Every row gives one point. Examples show where two turns around zero, p and q, send a point. Where does a point land after both, in the order given? Backwards means that the second turn is done in reverse. Each puzzle has new turns, and all numbers are rounded.

Turn p:
[1.0 3.1] => [-3.2 -0.4]
[-5.4 -1.0] => [ 3.1 -4.5]
[ 4.4 -2.1] => [0.1 4.9]
Turn q:
[ 6.9 -1.9] => [4.7 5.4]
[-2.5 -1.0] => [-0.2 -2.7]
[ 0.3 -3.2] => [ 3.0 -1.1]
[-0.5  1.9] => [-1.9  0.4]
[-4.2  4.2] => [-5.6 -1.9]
Where do these land?
p, then q backwards: [0.5 2.9] => [-1.9  2.2]
p, then q: [-4.3  1.6] => [ 4.3 -1.7]
q, then p: [ 3.8 -4.5] => [-3.7  4.6]

Turn p:
[ 5.4 -2.5  4.1  1.7] => [ 0.8 -4.8  5.6  0.3]
[2.2 2.3 1.0 3.9] => [ 1.8 -2.1  0.7  4.3]
[-4.0 -2.2  2.1 -4.5] => [-2.8 -0.6 -2.6 -5.6]
[-0.6  5.4 -3.5 -3.2] => [-4.2  4.3 -2.4  3.2]
[-3.0 -3.0 -3.8  2.0] => [ 4.3  3.4 -1.3 -2.2]
Turn q:
[-0.4 -1.1  3.3  4.7] => [-4.3 -1.7 -3.0  2.1]
[-6.2 -0.4 -8.3 -0.5] => [-1.9  7.1  7.3 -0.6]
[ 5.3 -2.0  2.9  3.1] => [ 0.6 -1.2 -6.3  2.9]
[ 2.4  4.2  2.2 -1.8] => [ 3.2 -4.5  0.6  0.5]
[-2.1 -0.3 -2.6 -2.5] => [ 0.7  2.3  2.7 -2.1]
[ 1.0 -0.5  2.6 -2.9] => [ 1.6 -1.9 -1.6 -2.8]
Where do these land?
p, then q: [3.8 0.3 1.6 0.6] => [-2.8 -1.1 -2.8 -0.5]
p, then q backwards: [-4.3  2.5 -2.4  3.3] => [ 5.7 -2.8 -0.6  0.8]
p, then q: [ -1.8  -1.6  -0.5 -10.4] => [-0.9 -1.4  8.0 -6.9]
p, then q: [3.4 3.0 1.1 2.0] => [-3.8  0.0 -2.6  2.2]
p, then q: [-0.2 -5.4 -2.7  1.5] => [ 4.9 -3.5 -1.4 -0.8]
p, then q backwards: [-0.9  1.2  2.8  3.1] => [3.0 2.1 2.5 0.4]

Turn p:
[-2.2 -2.3 -1.6  4.2 -4.2 -2.4 -3.7 -2.3] => [ 1.0 -5.3  1.7  4.2 -0.3 -4.6  0.2 -1.1]
[ 3.4 -4.7  0.5 -4.1 -0.1  4.5 -3.5  4.6] => [ 3.2 -2.2  2.8 -5.1  2.7  4.9  4.8 -1.4]
[ 2.5 -4.6 -2.1  2.5  3.6 -4.0  5.9  4.2] => [ 5.7  4.2 -2.6  1.1 -6.9  0.9  3.4 -0.3]
[-3.8  2.9 -1.9 -0.5  4.6 -0.6 -1.5  2.5] => [-0.3  0.6 -1.4 -5.3 -1.6 -3.5 -1.5  3.2]
[ 0.6 -0.6  1.3  2.5 -4.1 -3.3 -2.9 -5.2] => [ 0.1 -3.2  1.7  5.3  1.3 -2.3 -3.1 -3.7]
[-5.3  4.7 -0.1 -5.5 -5.0 -1.5 -3.2  0.7] => [-5.2  1.3  3.9 -2.6  5.0 -6.4  0.6 -0.9]
[ 1.2  3.5  5.4 -1.1  1.6 -1.8  0.0  0.5] => [ 0.5  4.1  2.5 -0.8  1.3  1.1 -4.8  0.5]
[-1.5  0.6  3.2 -0.2 -1.0  2.9  5.7  3.9] => [-0.7  5.0  1.0  1.3  0.9  2.5  3.1  5.0]
[ 0.6 -0.9 -1.8 -3.7  3.8  4.1 -1.8 -5.8] => [-1.4 -3.4 -6.1 -3.0  3.6  2.6 -1.7 -2.0]
[ 4.5  1.5 -2.9  6.0  0.7  1.9  5.2 -2.9] => [-2.9 -0.9 -3.4  4.9 -6.3  4.6 -1.0  0.7]
Turn q:
[-1.2  0.3 -0.6  1.0  0.7 -0.9 16.3 -2.5] => [-5.6 11.8 -1.6  2.0 -1.4 -3.3  0.7  9.3]
[ 2.7 -3.5 -1.4 -3.6  0.1 -0.1 -1.7 -1.1] => [ 1.1 -1.7 -3.5 -0.1 -0.3 -0.4  4.4 -1.7]
[ 0.6 -0.3 -0.5 -4.7 -5.6 -0.9 -2.0  6.3] => [-3.2 -8.3 -3.5  1.2 -1.3 -1.0 -1.1  1.2]
[ 6.4  4.0  0.7  2.0  3.4  0.9 -2.7 -2.2] => [ 6.5  1.3 -0.2 -5.8 -2.0  0.5 -1.4 -1.0]
[-1.2  3.3  2.4 -0.8  3.2  4.0  0.9 -3.5] => [ 0.0  3.2  4.5 -3.6 -1.1 -3.3  0.8 -1.5]
[-1.2 -1.8 -1.2 -2.3  2.1 -2.7 -2.7 -1.1] => [ 0.4 -1.3 -0.8 -0.6  4.2  0.7  2.9 -1.5]
[-1.7  4.0 -0.2  2.2 -0.6 -0.6 -2.2 -2.9] => [ 2.7  0.7  2.5 -0.2  2.5 -1.9 -3.5 -1.3]
[ 0.6  1.0 -4.1  3.7  3.4  3.1 -2.9 -3.6] => [ 3.0  4.3 -0.2 -1.7  0.6  1.1 -1.8 -6.3]
[-2.1 -2.8  1.1  1.2  0.0 -0.8 -3.2 -2.2] => [ 1.9 -0.7  2.3  2.7  2.0  1.3  1.9 -2.2]
[-0.3 -2.5  2.5  1.7 -8.6 -0.9  3.2  8.1] => [-4.2 -5.3 -1.2  6.8 -4.8  2.1 -3.5  5.8]
[-2.6 -1.6  1.2 -0.3  1.9 -1.0 -2.9  4.7] => [-2.7 -3.8  1.7 -0.7  1.5  4.2  0.5 -0.7]
Where do these land?
p, then q backwards: [-2.1 -3.2 -1.5  1.3  0.5 -2.7  2.3  0.1] => [ 2.8 -1.7 -0.5 -1.1 -2.5  0.3  0.9 -3.5]
p, then q: [ 1.4 -5.5 -5.6  0.1 -1.5  2.3  1.7  3.8] => [-2.9  4.4 -3.2  3.3 -3.9 -2.7  1.1  3.8]
q, then p: [-0.5  0.3 -1.7  5.6 -8.0  3.2  0.5  0.3] => [ 0.4 -7.4  5.0  3.6 -2.2 -2.1 -2.7 -0.2]
q, then p: [ 5.0 -3.1  5.5 -6.3 -3.2  3.9 -2.7 -4.0] => [ 1.6  5.1  0.3  8.4 -1.8  1.0  4.1 -5.7]
q, then p backwards: [ 0.8 -1.4 -1.1  3.8  3.7 -3.5 -1.4 -1.0] => [ 2.3 -2.7  4.4 -2.5  1.6  2.0  1.4  0.4]
q, then p: [-1.9  4.6  7.4 -1.5  3.5 -0.9 -3.1  2.0] => [ 5.5  4.3  1.7 -1.9  6.7  2.9  0.7 -0.4]
q, then p: [ 2.6  5.3 -0.9  0.9 -2.4  1.9  3.9  6.2] => [-0.5 -3.7  5.2 -3.5  2.5 -5.0  3.7 -1.3]
p, then q: [-2.9  6.7 -1.9 -2.6  2.1 -2.6 -3.3  0.1] => [-0.7 -5.5  0.8 -0.6  6.8 -2.1  1.8  0.2]
q, then p backwards: [-2.4 -1.6 -3.9  1.1 -0.6 -4.0  2.3 -3.2] => [-3.0 -1.2  3.7 -2.2 -1.2  0.0  4.0 -3.2]
p, then q: [ 0.0 -2.2  3.5 -2.4  5.8  2.4 -0.2 -4.2] => [ 0.3  0.4 -3.9 -4.9 -0.5  1.3  0.7 -6.2]

Turn p:
[ 0.1  3.8 -4.4  3.3 -0.4 -4.8  3.3  4.8  0.9 -2.2  4.5] => [ 1.5  0.0  0.5  6.7  8.4  0.6 -1.3  2.4 -0.8  0.4 -0.5]
[-3.5  2.7 -3.5 -1.5  4.5  0.4  0.9 -0.7 -2.1 -4.2 -3.8] => [ 2.5  3.3 -4.2  1.4 -0.1  2.9 -4.3 -5.3 -0.5  0.1 -0.9]
[-5.4  1.4 -4.5 -3.4  4.1 -1.1 -3.8 -1.1 -4.0 -0.4  2.2] => [ 2.1  1.1 -2.8  1.6  0.6  5.1  0.9 -4.8  5.5  1.6 -4.3]
[-3.4 -5.1  5.2 -4.7 -2.6  1.1 -4.2 -3.7  4.6 -3.5 -3.8] => [-4.6  5.8  1.8 -9.5 -2.6  1.0  0.7 -1.7  1.3 -3.4  0.9]
[-3.2 -5.7  0.6 -0.1  4.7 -1.1 -3.1  2.6  3.0  0.1  1.7] => [-1.4  0.1  4.1 -3.1  1.1  0.0 -2.9 -0.9  3.1 -0.6 -6.8]
[ 1.3  1.4  5.7  0.7 -2.0 -0.4 -1.4  0.0 -1.1 -2.5 -1.6] => [ 0.4  3.9  2.4 -0.3 -1.6 -3.3  2.7 -1.1 -1.8 -0.8  2.4]
[-1.1  0.5 -1.2  3.5  3.0  1.4  1.7 -2.3  3.7  4.9  2.2] => [-1.6 -5.2 -1.9 -2.0  2.4 -2.2 -1.4  0.4 -0.4  4.8 -2.0]
[ 3.2 -4.9 -4.2  3.3 -2.7  2.3 -1.8  1.3  0.3 -4.3 -4.8] => [-3.2  3.7  2.0  1.9 -4.8  3.2 -5.5  4.6 -2.1  0.2  0.9]
[ 0.5  0.5 -4.3  4.3 -5.4 -2.0  3.3 -4.5 -5.3  4.0  4.1] => [ 0.7 -2.4 -5.2  4.6  0.5 -1.2  2.4  6.6  5.1  4.2  3.7]
[ 3.5  1.5 -2.5  2.5  4.4 -4.7 -3.3  5.1  1.8  1.5 -4.7] => [ 6.1  0.8  4.2  0.4  0.6  2.6 -2.4  2.0 -5.6  2.8 -4.6]
[-4.3  5.2 -0.3 -3.8 -4.3  3.1  2.3 -2.3  3.4 -0.9 -4.8] => [-0.8  0.8 -3.1 -4.4  2.0  3.6 -0.7 -4.3 -2.0 -0.2  8.1]
[ 3.5 -3.6  5.1  2.2  0.1  3.5  0.8  4.6  0.0  4.5  3.2] => [-1.5 -6.2  6.2  0.8 -2.5 -5.4  0.7  1.4  0.1 -1.4 -0.6]
[ 4.0 -1.3  3.6 -1.6 -3.2  4.5  0.4 -2.5  0.0 -0.2  5.4] => [-6.3 -2.6 -0.3  1.0 -2.4 -2.9  5.2  0.7  0.0 -2.9  1.4]
[ 4.8  3.6  4.6 -4.7 -0.1 -2.1  4.9 -1.3 -5.4  3.1  0.1] => [ 6.2 -3.0 -3.7  1.2 -1.9 -3.9  5.9 -0.2 -1.7 -4.8  2.4]
Turn q:
[-2.2  0.2  1.4  6.3 -1.4 -1.0 -0.1  0.0 -2.3  1.8 -5.3] => [-2.5 -2.6 -1.5  1.6 -1.2 -0.6 -1.6 -5.1 -5.7  1.3  1.8]
[-2.8  0.7  0.5  4.3 -2.6 -4.4  0.0 -5.8  0.4  1.4  1.7] => [-4.6 -1.1  3.8 -0.8  2.3  0.3  1.0 -5.9 -1.6 -1.5 -2.9]
[-7.0 -1.4 -5.4 -4.7  4.3  1.1 -4.0 -0.5  9.3  0.2  2.3] => [-0.9  8.4  3.8  7.7  1.9  4.5 -1.7  0.8  7.5 -0.3  0.5]
[ 4.5  5.8 -1.4 -1.3  2.2  0.9  1.5  3.9 -3.2 -1.8 -0.3] => [ 4.2  1.1 -5.0 -0.6 -1.7 -4.4  1.9  3.1 -1.3  1.6 -3.3]
[ 2.4  1.9  5.0  0.8  2.9  3.1  0.5  2.0  0.1 -1.2  0.8] => [ 4.6  0.4  0.2 -0.4 -3.7 -0.2  3.1  1.6 -2.7 -1.7  1.3]
[-2.5 -5.5 -4.5  0.8 -3.9  1.5 -4.6 -3.7  1.8 -4.9  4.3] => [-3.4 -3.6  3.8  1.2  0.7  6.9  1.2 -0.5  6.9  3.7 -2.0]
[-4.1 -5.7 -3.7 -4.2  5.2 -3.1 -4.1  0.6  3.5 -2.8  3.9] => [ 2.1  1.5  3.8  4.4  0.0  2.2 -4.2 -0.6 10.2 -1.5 -0.8]
[ 1.1  3.0  2.9 -2.4  1.4  1.9  0.7  2.0 -4.2  3.6 -0.8] => [ 3.8  0.1 -2.8 -0.6  1.4 -1.1 -1.2  2.9 -4.9 -2.4 -0.2]
[ 1.0 -0.9 -1.2 -4.7  2.9  4.1  6.6  3.5 -0.6 -5.0  1.8] => [ 2.7  3.8 -3.2 -4.5 -6.0  1.4 -1.6  5.4  3.4  0.2 -1.0]
[ 7.4  1.6 -0.2 -0.6  3.4  3.5  5.3  5.5 -2.1  4.1  0.7] => [ 2.9  1.2 -0.9 -2.1 -3.5 -6.5 -1.3  8.5 -4.3  0.6  0.2]
[ 2.8 -2.1  0.9  1.7 -3.6 -1.6 -0.7 -6.3  0.0 -1.4 -4.3] => [-1.6 -2.5  1.5 -4.5  3.1  0.2  1.7 -4.7 -0.4  4.1  3.0]
[-0.3  2.7  3.3  1.1 -3.1 -0.9  0.3 -0.6 -4.6  4.8 -2.8] => [-0.9 -2.5 -2.7 -1.1  3.5 -1.1 -0.7 -1.3 -6.8 -2.1  0.4]
[-0.3 -0.4  2.4  2.8 -7.8 -5.0 -1.5 -0.6  1.8  1.3 -1.8] => [-6.4 -4.3 -0.7 -0.1  3.1 -1.5  3.2 -3.9 -0.4 -2.1  3.0]
Where do these land?
p, then q: [  2.9  -0.9  -7.9   0.8  -1.6   6.5   0.2 -10.7   3.2  -0.3   3.1] => [-8.0  1.9 -2.9  6.5  0.4  6.0 -8.6  3.2  0.1  2.2 -3.1]
p, then q: [ 2.6 -3.8  3.5  2.9  3.0 -1.1  2.8  2.5  6.5 -4.0 -0.1] => [ 5.6 -2.6 -5.2  2.4  1.2 -0.3 -1.7 -6.2  1.5 -2.8 -0.3]
q, then p: [ 3.0 -2.8  3.7 -4.2  2.1 -1.4 -1.9 -2.5 -2.8  0.3 -2.6] => [-1.7 -1.2 -0.7  0.5 -1.8  0.0  3.8  1.0 -2.3 -3.4 -6.2]
p, then q: [ 0.4  2.7  3.6  2.7  0.0  1.1  3.0  3.2 -2.5 -0.4 -7.3] => [ 1.9 -6.5  2.3 -1.8  3.7 -2.6  4.0  0.4  0.1 -1.5 -3.8]
p, then q: [-7.2 -3.1  1.2  3.3 -0.8 -2.7 -0.8  3.1 -2.0  0.8 -0.1] => [ 2.0  2.9  3.7  2.9  1.9 -2.8  5.0 -0.5  0.7 -2.9  4.0]
q, then p: [ 2.7 -1.0  3.7  3.2 -8.0  1.7  0.6  2.0 -2.3 -0.8 -0.1] => [-1.1 -2.0 -0.9  0.9 -0.5  0.9 -4.0  1.5  7.4 -5.3  0.3]
q, then p: [ 1.0  1.8  3.7  3.2  1.8 -3.5 -0.5 -2.3 -4.3  0.3  0.4] => [ 1.5  3.7 -3.6 -0.9 -4.5 -1.4  1.1  2.7  0.3 -2.5 -1.0]
q, then p: [-0.8  4.1 -7.9 -1.7 -0.9  0.2 -4.3 -1.0  1.5 -0.3 -0.7] => [ 3.6 -3.6 -0.5 -2.0  1.4 -0.7 -4.4 -0.9 -3.1  6.4 -1.2]
q, then p: [-3.5  3.4  5.5  0.9  0.5  2.9 -2.0  2.0 -2.4 -1.8  1.7] => [-2.8  1.1 -2.3  5.2 -4.2 -0.3 -2.9  1.7 -1.4 -1.3  3.1]
p, then q: [-0.7  2.2  2.2 -5.3 -0.4 -1.9  2.4 -2.1 -1.8 -2.1  1.0] => [ 0.0  3.1  0.0 -3.4 -1.9 -0.8  1.2 -0.7  3.1  3.1 -3.8]
p, then q: [ -1.0   0.2 -10.4  -6.2   2.8  -0.7  -1.4   3.5  -2.4   3.7   3.6] => [ 0.2  0.8  3.3  0.7 -5.1  4.1 -0.5  3.3 -1.8  9.2  7.0]
q, then p: [ 0.6 -2.7 -0.8  0.6  1.6 -1.2  1.9  2.3  9.2  4.6  1.1] => [ 0.0  2.9  3.9  0.9  7.9 -4.5  3.0 -2.6  1.2  1.5  1.3]
